Each wall is flat, endless, passes through zero and stands at right angles to its row. A trip goes straight from one point to another. Which walls does it cross, in order?

Walls:
(1): -28 -12 61
(2): -54 51 -7
(3): 35 37 23
Trips:
-28 -46 50 to 41 -38 22 -> 3
71 -121 23 to -14 -45 64 -> none
-33 -6 -71 to 84 -41 -54 -> 2, 3
58 21 -1 to 29 41 3 -> 2
23 17 29 to -19 30 5 -> 2
-6 32 -7 to 10 -4 54 -> 1, 2
80 34 -31 to 13 38 10 -> 2

Walls:
(1): -1 70 -48 45 20 34 -24 -21 -24 98 16 -7 -46 49
(2): -55 1 -82 40 88 -45 28 -60 28 -44 -78 1 -49 21
Trips:
-21 -41 -6 -23 -21 8 -59 -8 47 -20 -33 -38 69 -16 to 45 -5 25 21 77 42 -57 -20 -15 14 -56 -28 -17 35 -> 2, 1
-98 -16 72 39 65 -32 12 -16 -34 13 43 44 -14 101 to -72 -36 -9 3 17 11 -30 22 -5 64 5 71 -2 -36 -> 2
71 -26 9 -56 46 48 55 13 68 -15 32 -55 58 -19 to -9 24 37 -41 -74 -8 -40 5 57 1 -19 36 7 2 -> none
19 -70 55 29 -37 58 -45 27 8 68 31 -13 14 -20 to 14 62 12 -2 15 40 21 -13 -7 29 -52 -34 9 -32 -> 2
-20 -62 -54 37 -33 17 -87 -16 -12 55 -25 34 -51 -10 to 19 0 46 26 0 31 -22 -1 53 59 56 47 5 64 -> 2
-4 -43 37 -65 12 43 -60 -31 -46 -11 -40 -17 -21 56 to 1 13 0 46 0 2 14 11 48 17 49 -33 -66 -37 -> 1, 2
-80 -5 51 -3 -5 -43 -40 21 30 53 -74 54 11 121 to 61 -7 89 8 9 39 4 34 -40 -6 -23 5 -2 25 -> 2, 1
73 7 -51 -50 6 -52 6 -5 -11 26 -107 32 46 -48 to 2 -36 -31 -3 8 -53 17 63 50 49 24 -27 -6 43 -> 1
-7 10 -25 -23 7 10 17 -54 5 -3 22 -37 45 79 to -32 -63 34 -36 -60 10 -20 80 29 -56 -75 65 -26 -4 -> 1, 2
-48 27 17 0 -51 10 38 40 8 21 17 -9 -6 89 to 14 -62 47 -4 65 -14 58 0 -9 -10 -33 -35 -26 -64 -> 1, 2

Walls:
(1): 12 11 -43 8 26 -39 -24 -42 -53 32 -9 -26 -34 73 47 -66 0 -31 47 -71 -59 -60 -39 -15 -37 -34 4 34 -16 43 20 -11 -3 2 -42 51 12 5 -32 36 9 -21 14 1 3 -14 49 -26
(2): -23 57 6 96 -49 2 -37 16 20 27 25 22 -9 -37 12 81 31 17 -24 31 -27 83 -37 5 -2 -42 -23 3 31 44 5 16 -29 -11 19 12 118 22 -78 13 -58 21 -11 -12 -41 60 8 12
(3): 16 45 -7 29 47 105 -57 -1 -15 -57 48 -48 -85 -41 -19 32 22 -3 48 -45 70 75 23 6 10 19 54 72 42 13 -15 48 -53 -32 100 54 2 11 -42 3 35 109 -1 -16 -26 -37 9 1
(4): 27 15 52 56 -17 -10 32 6 11 90 52 49 -35 11 -56 35 21 -13 -31 -21 7 -14 61 -15 -23 -36 65 26 -9 17 -18 25 -61 41 4 63 -1 2 -44 32 8 35 -6 -36 -34 11 12 -4
Trips:
-51 39 -16 30 36 62 -16 54 -10 -30 -16 1 -35 -22 38 33 -3 -69 9 57 32 -52 -59 -28 -45 -26 -23 8 19 26 57 15 54 -26 -14 -5 -54 10 25 28 -10 -36 -9 1 22 -24 30 -93 to -81 35 22 11 23 -9 -9 52 11 12 -48 6 -29 43 49 38 31 -83 -59 20 14 24 12 -17 -29 2 39 -33 -39 14 10 -16 20 41 -24 5 -39 -17 -23 14 9 106 39 11 -23 -58 -53 -13 -> 4, 2, 1
5 43 13 -17 -37 -82 -20 -3 62 -29 -51 -8 -33 42 31 15 17 15 -13 13 -6 15 -17 -86 39 27 46 12 -34 -30 -3 75 -29 8 -89 -5 -8 0 19 -3 -44 27 3 -30 -36 15 -25 39 to -104 39 13 28 -10 57 8 30 -4 39 -33 61 29 19 12 58 3 27 -36 80 18 28 -16 -1 -39 -30 56 31 -44 -58 19 99 41 34 -17 30 44 39 -38 53 32 -68 13 62 -47 -49 -42 -33 -> none
-12 2 50 -13 19 -64 -26 -2 -30 21 5 -42 -3 -23 -2 -8 -28 62 -39 -5 -43 -25 -29 -29 22 5 -25 -1 11 -28 -39 31 -21 -46 -19 8 50 -36 -21 61 -59 0 2 -27 -9 46 -21 92 to -1 -71 -83 37 60 -76 -71 -49 -8 -68 -36 47 27 -7 -25 27 15 47 -36 -36 -36 48 -43 -29 -6 38 8 5 29 -54 -23 -18 -37 29 -32 37 16 33 47 -19 33 30 -45 -89 21 11 -18 10 -> 4, 3
2 -50 56 -82 -19 11 -28 19 16 -47 37 -37 12 9 -32 -4 11 59 -13 46 20 15 -20 -61 -34 -28 -11 28 -14 66 -9 -19 -5 -14 -9 -11 -74 -12 19 71 10 -16 -20 -9 -42 18 36 9 to 9 6 -13 7 73 28 69 -67 73 39 -90 -79 4 -90 -12 -6 -71 32 7 75 14 2 -78 21 19 12 -27 4 -5 35 -10 -60 82 -34 -5 -56 27 -3 -2 -64 -27 3 -68 18 30 -12 -42 -6 -> none
-2 -20 -31 -9 35 27 -4 -1 -44 -50 -38 96 8 45 8 29 67 -46 7 65 -13 117 25 26 4 -1 -15 100 -12 -1 14 89 26 -4 -43 38 23 -4 0 37 22 35 -31 -46 -5 -46 28 -62 to 18 23 61 -16 -104 -97 13 20 -64 44 -16 -14 -27 -19 -56 -22 12 -28 21 -43 -43 -15 33 -22 121 -23 12 8 -9 -83 -26 78 -19 12 75 -34 51 -23 -12 46 60 -16 10 23 -25 -61 6 41 -> 1, 2

Walls:
(1): -36 20 0 -5 -33 25 -29 46 -33 -38 -14 48 25 -31 -4 25 79 -63 -32 52 -44 -19 34 -61 35 7 -4 17 16 34 -28 38 38 -30 -73 49 19 -44 -66 12 -30 -15 -4 9 -30 -49 16 29
(2): -2 1 12 10 42 22 50 -6 57 -42 11 -2 39 -30 27 31 -27 -13 -40 70 -101 33 -38 -17 -38 -28 81 -1 69 24 47 -58 69 -30 -22 25 14 -29 -52 7 16 -51 -12 -4 30 30 2 22
(3): -38 -6 -13 48 -44 -1 -5 -29 33 90 -6 29 60 -84 15 -11 -55 32 -12 -16 16 15 48 12 15 -19 -51 -37 70 -21 33 -93 -66 21 10 -57 117 48 5 58 9 -49 -40 44 -38 -6 -73 8
(4): 18 -11 -27 61 39 12 -11 25 20 -63 -7 10 70 25 -5 0 -1 22 15 -24 -2 -13 29 19 15 -52 58 -23 23 14 -6 26 -5 48 1 -27 27 -26 -25 -16 -24 -11 -40 -2 0 -29 -29 0
(5): 35 4 15 59 -8 -64 -17 50 -25 3 16 30 71 -10 -8 22 -52 24 41 14 -62 14 -65 17 43 -35 7 29 19 28 -55 1 -3 11 -41 -3 -51 22 32 -40 -2 -3 14 -15 -6 -62 -47 -18
Trips:
-27 -5 5 18 70 30 -7 50 0 78 34 -29 0 -76 20 57 -38 -36 52 24 16 35 -9 -61 29 21 -74 109 18 -14 -54 14 -2 37 56 -40 -26 6 -24 -43 25 -24 -40 24 -61 -1 4 14 to -30 5 -8 -87 47 7 -20 -3 -41 15 48 -98 9 -83 52 70 -22 -43 8 49 -19 -13 7 50 19 -9 -19 -17 -10 58 42 20 -32 -54 34 44 92 36 25 -38 21 24 26 18 4 -41 -26 -26 -> 2, 5
23 1 -31 -69 5 27 26 -30 6 34 11 -17 64 31 2 57 -11 7 41 1 67 1 -77 -44 51 -4 48 -8 55 23 -18 52 42 -32 -67 59 9 -8 -20 -30 -27 -43 28 -9 13 -30 42 6 to 24 29 -5 -22 -10 -21 17 84 -8 52 25 -24 4 -111 30 42 33 37 39 15 13 13 1 -46 34 22 -16 -38 -6 56 -39 -2 24 18 -24 18 14 -74 23 10 48 -24 6 -39 2 -11 62 27 -> 4
26 3 2 35 -62 -43 74 -10 -20 12 19 10 31 -20 -8 0 2 26 -36 -33 31 11 -91 -13 -9 -1 -84 63 -7 23 63 5 -45 60 3 -28 -41 28 34 -28 -43 10 41 -40 4 -6 -23 21 to 17 -26 -36 1 -10 -82 39 8 -23 10 4 4 -20 -74 -1 -7 -52 -9 3 -47 30 9 17 41 38 -18 -36 23 -22 46 -15 5 -7 43 -15 85 -16 -2 37 60 1 -34 -38 24 -6 75 -22 -66 -> none
-28 -33 24 -15 20 45 33 9 -15 -26 10 13 54 -41 35 64 -60 7 25 -6 -1 37 -21 -10 -15 -29 26 31 -22 17 9 1 5 -18 1 -13 26 53 -30 -90 -41 12 62 41 -12 12 -27 -35 to 21 -49 1 55 15 -26 56 2 -7 4 8 19 -6 28 35 113 -37 36 6 -16 26 7 -10 47 -13 32 4 3 24 121 58 -52 33 -6 -9 23 0 31 -19 6 -22 -10 18 31 -63 37 -21 -4 -> none
-23 46 -25 -2 -60 -98 -68 -13 -35 22 23 -27 -21 -37 -1 12 58 -34 102 -33 2 4 47 49 30 29 -105 -29 43 24 48 -1 39 -20 12 -10 7 51 -19 32 75 25 15 20 13 -17 31 78 to -30 8 -28 10 -17 -57 -20 42 -40 15 -19 -25 47 -18 -50 55 -9 -31 -18 -30 -21 -27 29 -37 -4 -34 -70 -25 -22 7 -14 -20 14 14 -43 13 55 64 43 -14 -13 14 35 55 6 13 21 15 -> 5
-18 -79 -14 -22 -17 9 38 -40 -25 45 -46 17 42 -28 3 -35 7 46 -53 32 28 9 44 62 -14 -68 11 -15 47 -38 -3 -6 -11 -6 -5 44 -2 -6 16 -58 -3 -17 -7 28 -86 8 -28 45 to -5 27 -1 3 -16 2 -15 32 55 62 21 -11 -1 17 -41 -72 -93 66 15 -40 12 45 70 -30 33 32 -24 -17 36 -28 27 -56 15 8 12 34 -23 57 -28 8 16 -22 -33 13 20 42 -35 25 -> 4, 2

Walls:
(1): 17 66 -40 -7 45 -11 13 2 25 -11 30 49 -41 6 18 32 -7 40 -29 -15 -20 6 -26 39 -47 -23 -5 19 1 3 22 -35 -79 47 1 36 58 -37 -68 14 -38 39 -12 78 -4 -3 9 20
(2): 34 -23 11 -42 4 30 38 61 1 17 3 0 -37 6 -32 26 -29 16 16 34 8 -7 8 7 -8 -8 7 14 -4 -22 -52 -4 -9 -26 -3 46 -86 -3 25 37 29 30 -72 8 -14 -31 9 29
(3): -1 -9 44 -23 -13 5 11 22 52 41 26 20 25 5 -11 -69 3 1 -25 15 -28 -5 32 -33 0 -12 -56 -18 3 -2 -49 37 -20 -29 -3 -45 -48 -52 10 -7 -33 -45 10 5 28 16 22 35
(4): -4 72 50 -6 27 10 64 -27 -29 26 -19 4 43 -35 -7 25 -3 -24 37 31 -25 0 3 -6 -46 -18 13 8 19 -8 7 28 -24 -24 41 12 14 -39 -68 59 13 -26 34 44 28 7 0 -55
(5): 30 -36 14 -44 -70 1 8 -55 12 -37 -21 -18 -4 -9 9 -33 -12 -8 3 -21 -37 7 -2 -27 -34 17 24 7 24 1 15 -2 21 23 52 5 24 9 -62 29 -1 -8 -10 -42 30 -21 -57 -26
(6): -35 8 31 -5 31 53 34 38 2 -9 -27 -11 12 40 24 -1 -31 -18 8 -50 68 22 -38 -68 36 -17 -14 27 -16 21 32 11 -26 25 -19 3 44 -13 -56 -45 -7 -52 11 -37 -27 23 13 -10
Trips:
31 -14 -8 25 17 -16 26 -8 20 0 -39 81 16 -9 37 19 -2 7 14 0 24 -4 -14 13 -9 -9 -41 7 27 -21 -64 33 -19 -18 20 16 -40 -30 -27 10 -21 -46 36 -17 -8 13 -65 -5 to 8 -36 56 -16 42 -50 -9 -30 90 -28 26 -15 -27 -41 -43 11 -18 19 -4 37 -69 -23 5 -5 4 -20 -44 13 66 -5 -5 10 27 -1 -4 -28 3 -106 -24 -17 -11 -42 12 -7 -19 -10 -18 -44 -> 6, 2
-6 7 -57 -4 -8 -20 -22 -7 45 5 -46 -12 -4 6 -28 -37 -11 33 -21 -2 -32 27 12 20 7 -22 11 -30 12 -7 14 -64 31 20 25 -4 -7 -40 46 -36 -13 -23 0 19 44 7 -12 28 to 24 17 49 1 -50 -29 27 -31 -16 27 20 48 28 7 14 33 0 67 -16 6 -39 3 18 -18 37 -42 9 -40 20 3 -46 1 5 12 34 41 23 -12 16 -8 4 30 19 -24 -16 -17 22 -19 -> 4, 2
23 10 45 21 29 12 -2 -44 -4 -11 -43 -19 18 -46 41 -50 -11 -1 -15 3 11 -9 -23 -21 -16 46 -6 11 -12 24 57 -34 7 -68 -16 64 -23 -46 33 -1 -5 28 24 -20 -50 35 -3 -32 to -6 31 11 3 20 -19 26 51 29 7 45 -51 9 1 30 14 -36 29 -11 30 23 -40 -24 63 -40 38 49 -7 40 0 -4 36 8 -19 -29 -13 68 -4 47 28 25 -15 32 -2 -5 -9 -23 50 -> 5, 6, 1, 2
-28 27 34 -75 20 -33 9 38 40 -15 22 -26 53 23 44 57 -9 -25 -1 15 7 2 39 -29 13 30 -10 -4 -4 31 -20 22 -36 -12 -61 -2 55 -8 21 -51 16 2 6 78 48 -17 12 78 to 22 -22 -15 20 13 -20 -52 1 -4 -27 -15 -1 18 2 -39 16 -38 15 -11 6 10 12 -20 -8 -11 6 -26 -31 22 -7 31 15 75 31 -5 11 5 42 5 -30 -27 10 38 21 -9 12 8 4 -> 4, 3, 1, 6
-19 -20 -13 -21 11 -3 20 39 15 -2 74 32 50 7 -9 21 -43 58 32 -5 35 28 -1 -71 -35 -37 -6 14 20 5 13 4 -8 -70 47 26 -23 -57 19 -5 30 18 11 -15 4 0 32 -40 to 11 -7 -7 7 -5 12 -1 15 -27 14 20 37 -7 7 17 -52 -21 -23 -12 19 6 -7 8 -25 10 51 77 -13 46 8 -11 -63 23 -21 -38 51 8 26 -94 51 11 17 -3 27 -52 -10 -39 22 -> 1, 5, 3, 6

Walls:
(1): -62 8 23 -25 22 66 57 5 5 -1 55 -25 -21 -2 19 -31 47 -55 -27 -20 54 -14 -15 0 -23 15 14 4 -19 -51 38 24 -1 -25 50 -35 -21 -37 23 -51 49 -53 -4 -79 23 19 37 23
(2): 14 10 -9 -25 14 -73 -35 10 -19 -15 0 19 -44 -17 -44 -21 9 -6 -24 41 40 -2 -43 3 30 -15 34 -40 41 54 -19 10 0 31 -34 44 -38 16 -29 -11 14 -11 38 -75 5 36 -13 39
(3): 27 28 9 20 -26 39 -13 -32 3 33 34 3 15 32 -7 12 18 -17 -42 1 -15 35 33 14 19 -14 5 -13 -4 23 67 -28 17 -12 34 -1 -13 -1 -2 16 13 -2 58 31 18 -37 53 -47
(4): 27 -16 -32 -10 -65 1 12 59 6 7 -35 -27 -31 -22 31 22 -19 -5 37 -16 -23 22 -30 33 10 -38 5 43 3 37 -49 -17 39 18 2 -11 -31 -47 15 -19 -10 16 -14 -14 -4 21 -4 33
(5): -6 36 6 -24 39 -54 47 37 24 19 15 -38 9 -36 10 22 -7 -38 -12 -59 -12 -10 3 30 7 52 -26 39 -18 11 1 49 4 13 -71 20 -59 -4 -27 -10 37 -4 -42 -5 11 -31 3 33
(6): -30 13 -18 -3 46 1 -17 -23 -36 34 -15 23 -12 22 33 -16 -82 31 -34 -1 -28 -35 -21 40 29 -35 41 4 -45 23 4 -22 18 23 -24 28 21 -2 44 44 -51 -1 -63 -24 1 -34 44 -25
(7): -20 -2 2 -29 -17 -61 56 -12 20 4 44 28 -62 26 -6 15 38 89 27 18 -2 -28 45 -18 -22 -25 -44 27 27 8 40 37 12 -6 -7 -48 -60 53 -30 27 3 9 -18 -15 -21 7 -36 -27
Trips:
1 19 24 -6 -16 -42 25 -1 -20 11 -24 55 -40 -8 63 83 -2 -51 19 -57 15 4 14 34 -19 -24 -3 22 -61 -26 21 40 -47 19 32 17 -22 41 -59 -47 34 40 24 -29 9 0 8 10 to -3 28 -39 7 -16 5 13 -45 -46 -47 -19 -31 6 0 17 32 -11 62 -20 4 -10 -11 11 -28 30 10 -14 -41 -23 -28 21 -6 -22 -27 -34 -35 -33 -11 22 24 -32 -54 -39 -21 41 -32 -17 -10 -> 2, 6, 4, 1, 5
-13 17 -46 -35 73 24 24 -1 -22 -33 30 2 35 39 -16 11 -32 -26 -39 3 50 -19 -16 -9 -18 5 -20 -44 33 3 44 6 -4 -12 -17 -52 2 -34 -50 19 27 16 -15 -11 -58 -3 3 -28 to -14 32 -29 -8 35 4 -26 5 -6 38 18 70 -6 -32 39 -41 -6 2 -21 -2 -34 34 -32 -26 2 18 47 36 0 33 43 17 -12 -14 21 -65 6 -52 -16 -6 1 23 -17 25 21 4 -65 -3 -> 2, 5, 4
-2 66 -7 37 -28 14 42 -33 -10 38 -18 41 -20 24 19 -29 -51 -16 -2 72 -35 -78 15 59 1 -57 -24 66 6 67 -2 -10 -42 -18 34 -4 25 -23 -1 8 -8 0 -65 -31 40 -22 45 -1 to 0 -25 -37 25 -82 25 7 1 -5 47 27 -48 5 23 -29 11 -28 -7 29 -10 57 -5 -27 -12 70 61 16 19 12 -5 -55 -19 -53 -20 -9 60 10 -28 -18 30 42 -3 -25 36 -25 1 -12 -4 -> 7, 5, 3, 6
44 -26 -46 -5 25 -30 26 -49 28 -43 -43 19 4 -24 -41 21 35 8 34 22 34 -14 -21 8 39 -31 17 -21 7 -11 4 18 -30 -16 -6 -45 5 -12 -43 12 10 51 -45 -5 -51 14 -36 -4 to -3 -34 -41 3 -3 20 121 -59 -69 44 14 -37 66 4 18 1 -5 -10 -11 27 -55 17 -22 -4 -6 -14 4 -37 -26 -10 -17 -17 29 -13 23 -91 45 -41 -27 9 12 24 -27 -19 -45 46 -2 20 -> 4, 2, 1, 6, 7
-3 -44 57 37 32 42 -21 -12 9 -39 25 56 -8 7 -44 36 -14 -22 -37 -6 -12 23 -19 67 -11 -65 25 -6 -10 -9 -11 -19 -11 2 -20 -2 -42 -14 6 12 -29 -13 -44 -38 -18 -31 3 20 to 8 -36 35 41 -15 -14 0 11 24 45 28 5 19 -18 -19 -3 21 -1 -59 14 3 18 -7 -44 44 -16 -15 -35 65 -68 49 -60 4 5 53 -11 0 61 -54 -6 14 45 5 -43 11 25 -22 -29 -> 4, 7, 6

Walls:
(1): 28 8 -6 3 27 -10 46 -34 -20 43 -36 7 -12 60 -7 -44 16 53 43 23 -25 -39 -54 98 5 66 -17 -25 -17 -9 16 -52 58 -4 -22 22 -39 37 18 -41 14 -15 -16 -25 -3 -1 -40 40
(2): -50 32 -25 23 27 15 -42 45 41 22 31 -47 -59 -35 -11 -60 13 -14 -61 -14 95 56 -17 -58 37 -16 -9 -2 -13 -32 -2 1 39 17 29 12 -19 33 -73 13 -4 -4 85 23 16 4 6 6
(3): 21 -17 -26 -18 -7 6 -18 10 16 26 92 25 -11 73 49 -86 62 -77 -100 18 5 27 -30 -11 53 56 24 19 -58 9 -15 -39 -63 -23 -55 8 -5 15 -7 8 15 78 -13 74 -19 -10 21 -32
(4): -38 -43 12 -65 53 2 29 16 -8 23 -45 -75 31 3 -19 50 34 -17 13 0 -25 13 -88 24 -91 -12 -6 -32 -5 15 45 -23 8 3 -19 -19 25 10 -41 24 12 -29 -51 99 -26 44 -21 -13
(5): -46 51 -19 -23 40 -1 -18 -21 -13 -70 -33 -51 -13 17 -31 -100 -25 15 35 -44 94 -47 -14 7 11 4 -89 -42 -46 -36 62 -33 -19 8 11 31 -52 63 -47 7 5 18 36 32 -47 25 -45 43
Trips:
18 -17 -22 18 -44 8 -80 97 38 26 -47 33 27 22 -16 15 -3 36 -48 -27 8 69 -62 -13 -31 -4 41 35 -43 38 -1 12 40 -34 61 10 -20 0 71 8 -37 -54 81 -38 -8 -24 30 -3 to 67 -41 -27 44 -9 -45 -50 44 -10 11 -3 4 5 -9 5 14 26 -2 25 -35 13 23 -3 13 -5 21 43 -20 -79 -28 2 -26 -15 -8 -28 -71 45 49 27 -46 -51 -105 -49 -14 31 -42 -37 3 -> 1, 2, 4
75 -21 19 -30 -4 56 -51 0 -18 23 -58 20 -62 -34 3 -10 -42 -39 7 -24 -19 15 13 -9 29 -34 37 49 -38 45 -9 35 -27 14 36 7 6 -27 2 9 10 -10 37 -14 -9 27 17 -7 to -11 -37 37 -11 -31 14 -17 23 -28 31 -40 -7 -32 -29 -19 28 -21 53 -13 -36 -11 -47 -29 49 50 -17 -7 14 -13 20 -32 19 1 48 -16 47 -15 59 -43 -37 -22 -19 51 -9 -92 -44 12 -8 -> 5, 1

Walls:
(1): -19 -13 41 -32 -12 6 -7 -31 -75 -6 -3 26 -44 -24 -14 -60 24 -41 -33 -14 -48 18 -10 92 34 -33 -10 28 31 -36 -4 -1 -3 -37 53 -43 -21 -32 -17 6 5 -4 -39 8 33 64 -26 -48
(2): 3 -4 -32 9 -26 -21 -7 -13 -11 -27 -89 17 30 -7 -24 -44 -51 -25 -34 -2 35 12 34 -48 59 16 -28 -61 9 11 -14 -28 -6 -33 13 -32 -39 6 15 2 93 -44 -5 41 18 -14 -6 52
(3): 45 18 34 -52 -10 26 -14 27 -9 -10 -23 59 -24 -38 -23 -25 9 -58 8 -26 6 36 22 23 -13 32 13 -65 25 -6 -16 4 8 3 45 9 28 -30 -5 17 -19 39 -37 4 -52 -8 -23 32
(4): -34 -17 -23 24 -22 41 35 -8 -65 90 27 -57 24 -53 25 10 -35 -6 -6 -8 -46 8 -38 -28 -11 25 -38 -37 -69 39 -7 9 60 -32 8 26 -33 -5 -3 -43 61 -35 9 -23 29 6 13 -3
(5): -15 -76 -66 -49 -58 42 -46 -90 18 -24 2 -10 -16 36 38 18 -44 55 -19 -8 28 -1 20 -43 -8 -14 -51 5 16 5 27 49 21 61 14 -18 0 -16 -33 -43 -3 -39 -17 -10 6 2 -5 -67
(6): -3 -17 7 20 33 16 17 -12 29 -17 -31 0 -4 -2 -14 -20 -25 -34 -12 -20 -4 -30 -14 -36 13 -9 -12 55 -7 40 -32 -42 45 -27 -4 2 -39 26 28 8 0 2 -17 -3 -4 -77 -38 -1
(7): 0 -5 -16 39 23 -2 -6 7 -12 50 59 -15 16 -1 4 31 18 -33 -5 0 23 -29 56 0 -14 -22 0 52 30 32 27 -33 -9 53 6 3 36 22 -19 17 35 14 -40 1 2 5 -32 -17
(8): 26 36 -31 -1 14 -12 64 29 13 0 -8 -4 43 -3 -21 15 -44 -14 21 3 -22 4 -8 -2 -26 -71 -25 57 13 17 -44 1 -110 15 -17 -26 3 -31 66 -23 27 -104 33 24 -16 -41 -8 32
Trips:
1 -8 28 6 8 14 35 1 7 25 47 -28 -7 21 0 7 65 -46 -24 -1 61 -38 -63 1 -68 -5 -66 -8 48 41 -26 -6 -39 31 7 4 2 -26 24 15 26 4 27 49 -56 17 6 -35 to -38 -36 22 -13 -39 52 32 17 -58 11 2 5 -15 -18 81 18 -25 -40 70 -36 7 24 -27 77 -27 -12 31 -52 -50 -37 -34 -19 2 -62 14 -16 -12 23 -4 41 -53 1 25 14 47 65 -62 -59 -> 4, 1, 8, 7
35 -55 -62 -15 5 -55 2 11 -3 36 22 36 -42 -2 -8 20 8 -18 -13 -41 -21 3 52 -39 -33 -25 -45 -4 -39 9 -23 -21 32 1 -18 57 15 22 -20 -35 -4 -47 -19 40 -7 40 -7 -2 to 17 -2 -50 -17 -32 21 61 -15 -4 0 -2 5 -22 -8 49 -4 -43 -43 -10 -20 19 32 -9 -99 15 -1 -22 -43 -10 -18 -63 2 -9 29 -12 27 40 -4 -12 -9 -30 -3 9 -54 88 5 -35 -24 -> 3, 7
